Every row gives one point. The points of each table are mixes of a few directions, plus a little noise. How many directions does each table use, and how many do they share? Where both have some left over, give the other angles between the two spaces (their principal angles), to ten degrees, smallest first.

First:
[[-10   1   0]
 [-25   2  -1]
 [ 60  -3   2]
 [-26   2  -1]
 [  1   0   0]]
Second, 4 rows:
[[-36   2   0]
 [ 48  -3   2]
 [-15   2   0]
 [  1   0   0]]
Directions: first 1, second 1, shared 1

First (8 x 6):
[[ -3 -21   7   3  23  -7]
 [ -2  25   8   8 -15   3]
 [ -6  21  16  13  -5  -2]
 [  4  12  -9  -5 -17   6]
 [  0 -14  -1  -2  11  -3]
 [ -8  10  20  15   7  -6]
 [ -7  12  19  14   4  -5]
 [ 23 -45 -60 -46  -8  13]]
Second, 9 rows:
[[ 34 -17   2 -26  20  11]
 [-13  -6  47 -21  23   7]
 [ 11  -3  -9  -2  -1   2]
 [ 19  -4 -23   1  -5   0]
 [-14   3  10   3   0  -2]
 [ 14  -2 -22   5  -6  -1]
 [-16   3  20  -2   5   0]
 [-41  15  22  15  -6  -7]
 [  6   9 -49  28 -29  -9]]
Directions: first 2, second 2, shared 0; angles 40, 60

First:
[[ 16  49 -45 -42  42 -37  20 -20 -38]
 [ -7 -17  26  11 -31  20 -20   6  18]
 [ -5 -28  13  19  -7  16 -11  -1  16]
 [ -6  -7  18  14 -21   9  -1  16  11]
 [ -2  17   3   3  -6  -8  17  22  -5]
 [ -7 -27  21  16 -22  20 -19   1  21]
 [ -8 -35   7  33   9  11   7   9  14]
 [ 18  49 -43 -54  36 -33   5 -33 -37]]
Second (9 x 9):
[[  3   6  -5  -9   1  -2  -4  -8  -5]
 [  5   5  11 -28 -27  12 -41 -27   5]
 [  2 -12   2 -10  -3  11 -25 -24   5]
 [  6  14  -5 -20  -2  -3 -12 -15  -6]
 [ -9 -51 -19  57  60  -6  47  16   4]
 [ -6  38  29   1 -52   0  12  47   2]
 [ 11   7 -15 -35   8  -2 -30 -42  -8]
 [ -3  36  10   2 -22 -12  28  44  -7]
 [ -8 -45  -9  44  37   4  25   8  10]]
Directions: first 3, second 3, shared 3

First:
[[-13  -2  20  -2 -25  -2 -38  12   0  -7   3  -4]
 [ 11 -19 -44  32 -10   3 -22   3  22   4  -3  41]
 [-11   4  16  -8  18  -4  16  -4   2   2   3 -27]
 [ 15  11  28 -18  -9  22  20   4 -28  -4  -3 -26]
 [-13  19  35 -30   9 -12  15  -6 -21  -5   2 -27]
 [ -6 -14 -24  20   7  -5 -12  -1  24   6   0  16]
 [ 12 -10 -38  22   0   1  -2  -3  13   5  -1  33]
 [  6 -25 -44  39   1   6 -15   2  35   9   1  29]
 [  0  15  42 -25   1  12  22   3 -24  -4   0 -43]
 [ -4  22  12 -28   9 -22  13 -11 -24  -5  -1   6]]
Second (10 x 12):
[[-16  18  28 -26  42 -14  46 -16  -9   4   2 -43]
 [ -7  -3  -8   5  -6 -11 -19   0   7  -1   0  15]
 [  5   9  17 -13  17  10  36  -4 -12   2   0 -30]
 [  3   5  10  -8  10   7  22  -2  -7   1   0 -18]
 [ -1  17  31 -26  37   5  60 -12 -18   4   1 -52]
 [ 13  -5  -5   7 -14  15  -5   7  -2  -1  -1   6]
 [  0  -8 -16  13 -18  -4 -32   6  10  -2   0  28]
 [ 14 -17 -25  24 -38  12 -42  14   9  -4  -2  39]
 [ -8 -10 -20  15 -19 -14 -43   5  15  -3   1  36]
 [ -1  -6 -11   8 -12  -4 -22   4   7  -2   0  19]]
Directions: first 4, second 2, shared 2

First:
[[ -3   3  18   6   8 -16   6   4 -14   5  16  -3 -17  14  10  -3  13  10
  -14   2]
 [ -1   1   7   2   3  -6   2   2  -5   1   6  -1  -6   5   3  -1   5   3
   -5   1]
 [  7  -7 -38 -13 -17  34 -11  -9  28 -10 -34   7  36 -29 -21   6 -28 -21
   28  -4]
 [  1  -1  -7  -2  -3   6  -2  -2   5  -2  -6   1   6  -5  -3   1  -5  -4
    5  -1]
 [  4  -4 -21  -7  -9  19  -6  -5  15  -6 -19   4  20 -16 -12   3 -15 -12
   16  -3]
 [ -5   6  32  11  14 -28   9   7 -23   9  28  -5 -29  24  17  -5  23  17
  -24   3]
 [ -4   5  26   9  12 -24   7   6 -19   7  24  -5 -25  20  15  -4  20  14
  -20   3]
 [  2  -2 -11  -4  -5  10  -3  -3   8  -3 -10   2  11  -9  -6   2  -8  -6
    8  -1]
 [  2  -2  -8  -3  -4   8  -3  -2   6  -2  -7   2   8  -6  -5   1  -6  -4
    6  -1]
 [ -6   6  34  12  15 -31  10   8 -25   9  31  -6 -32  26  19  -6  25  19
  -26   4]
 [  5  -6 -31 -11 -14  28  -9  -8  23  -8 -28   6  29 -23 -17   5 -23 -17
   23  -4]]
Second:
[[  3   5   7  13  15  -8   2   5  -2   2  17  -6  -8  15  16 -14   8   2
  -13 -13]
 [  4   6   8  15  17  -9   3   6  -3   3  20  -7  -9  17  18 -16   9   3
  -15 -15]
 [  3   5   6  11  13  -7   2   5  -2   2  15  -5  -7  13  14 -12   7   2
  -11 -12]
 [  2   4   5   8  10  -5   1   4  -2   2  11  -4  -5  10  11  -9   5   2
   -9  -9]
 [-11 -19 -24 -44 -51  27  -8 -19   8  -9 -60  21  28 -52 -56  47 -29  -8
   45  46]
 [  3   6   7  13  15  -8   2   6  -2   3  18  -6  -8  16  17 -14   9   2
  -13 -14]
 [  0   1   1   2   2  -1   0   1   0   0   3  -1  -1   2   3  -2   1   0
   -2  -2]
 [  2   4   5   8  10  -5   1   4  -2   2  11  -4  -5  10  11  -9   5   2
   -9  -9]
 [ -2  -4  -5  -9 -11   6  -2  -4   2  -2 -13   4   6 -11 -12  10  -6  -2
    9  10]
 [ -4  -7  -9 -17 -20  10  -3  -7   3  -3 -23   8  11 -20 -22  18 -11  -3
   17  18]]
Directions: first 1, second 1, shared 0; angles 40
